Each point is reached from the start by the listed moves, each made once or not at all, plus a little noise. Is the number of moves made odd or even? Then give how often each move was made.

Moves:
(1): [-0.52 -2.76 -0.65 -1.03]
(2): [ 2.61 -0.88  1.91 -0.16]
(3): [-0.20  0.98  0.32 -2.49]
Start: [-1.03  0.36 -0.03  2.26]
Points:
[-1.23  1.27  0.40 -0.35] -> odd (0, 0, 1)
[ 1.65 -0.52  1.94  2.10] -> odd (0, 1, 0)
[-0.93  0.43 -0.04  2.29] -> even (0, 0, 0)
[ 1.44  0.52  2.16 -0.37] -> even (0, 1, 1)

Moves:
(1): [-0.56 -0.46  0.22 -0.28  0.97 -1.80  0.98 -0.12 -0.36 -0.74  1.01 -0.96
  0.41 -0.59]
(2): [-0.13 -0.78 -0.10 -0.55 -0.52  0.77 -0.40  1.32  0.37 -0.95 -0.48 -0.42
 -1.01  0.76]
(3): [-1.05 -1.12 -0.56 -0.50  0.01  1.14 -1.39 -0.07  1.34 -0.21 -0.44 -0.39
  0.96  1.19]
(4): [-0.89  0.77 -0.40  0.26 -0.44  3.02  0.23 -0.78  0.98  0.11  2.72 -0.33
 -0.73  2.09]
(5): [ 0.39  0.26  0.34  0.37  0.69  0.14 -0.58  1.12 -0.23  0.58 -0.96 -0.42
 -0.06  0.18]
(6): [-0.10 -0.75  0.34  1.69  0.49  0.02 -0.29 -1.18  1.97  0.58 -0.32 -0.26
  0.27  0.35]
(7): [ 0.14 -0.03  1.13 -0.96  0.95  0.97  1.35  0.28  0.03  0.14  1.16 -0.21
  0.89  0.14]
(8): [ 0.24 -0.55  0.66  1.82 -0.12  0.55  0.42 -0.07 -2.32 -0.14 -1.38 -0.40
  0.42 -0.21]
(9): [ 1.07 -1.87 -1.24  1.91 -0.82 -1.03 -1.87 -0.52 -0.95 -0.74  0.37  0.81
  0.30 -1.03]
(10): [-0.50  0.93 -1.24 -1.29 -0.49  1.60  1.59  0.33  1.30  1.03  0.50 -0.24
  0.99 -1.24]
(11): [ 1.62  1.72  1.23  0.93  0.59 -0.96 -2.10  0.83 -0.33 -0.99  0.24 -1.26
 -0.04 -1.48]
Start: [ 1.04 -0.44 -0.66 -0.34 -0.19  0.36 -0.17  0.20  0.76  0.41  0.01  0.53
  0.08 -0.50]
Points:
[ 3.26 -1.95 -0.22  4.10  0.31  0.24 -5.71  1.39 -1.78 -1.13 -2.23 -1.20
  1.73 -1.92] -> odd (0, 0, 1, 0, 1, 0, 0, 1, 1, 0, 1)
[ 1.24 -1.00 -0.30  1.69 -0.22  3.63 -2.41  1.34  3.00 -0.12 -1.66 -2.44
  1.76 -1.12] -> even (0, 1, 1, 0, 0, 1, 0, 1, 0, 1, 1)
[-0.60 -2.93 -1.06  0.71  0.84  2.79  0.09  1.68  2.91  0.65 -2.17 -2.57
  1.94  0.07] -> odd (1, 1, 1, 0, 1, 1, 0, 1, 0, 1, 0)
[ 0.11 -1.22 -1.17 -0.69 -0.47  1.48  2.48  1.72 -0.44 -0.39 -0.42 -1.57
  0.75 -1.75] -> even (1, 1, 0, 0, 0, 0, 0, 1, 0, 1, 0)
[ 2.75 -1.40 -0.88  3.90 -0.96  2.20 -4.55  0.00  2.87 -1.68  2.48 -0.83
 -1.08  0.19] -> odd (0, 1, 0, 1, 0, 1, 0, 0, 1, 0, 1)
[-0.56 -0.77 -1.23 -3.07  0.22  4.06  1.31  0.79  3.50  1.33  1.36 -0.28
  2.97 -0.54] -> odd (0, 0, 1, 0, 0, 0, 1, 0, 0, 1, 0)
[ 1.00 -4.22 -1.06  1.83  0.34  1.43 -2.36 -1.27  3.11  0.33  0.81  0.45
  2.36  0.05] -> even (0, 0, 1, 0, 0, 1, 1, 0, 1, 0, 0)
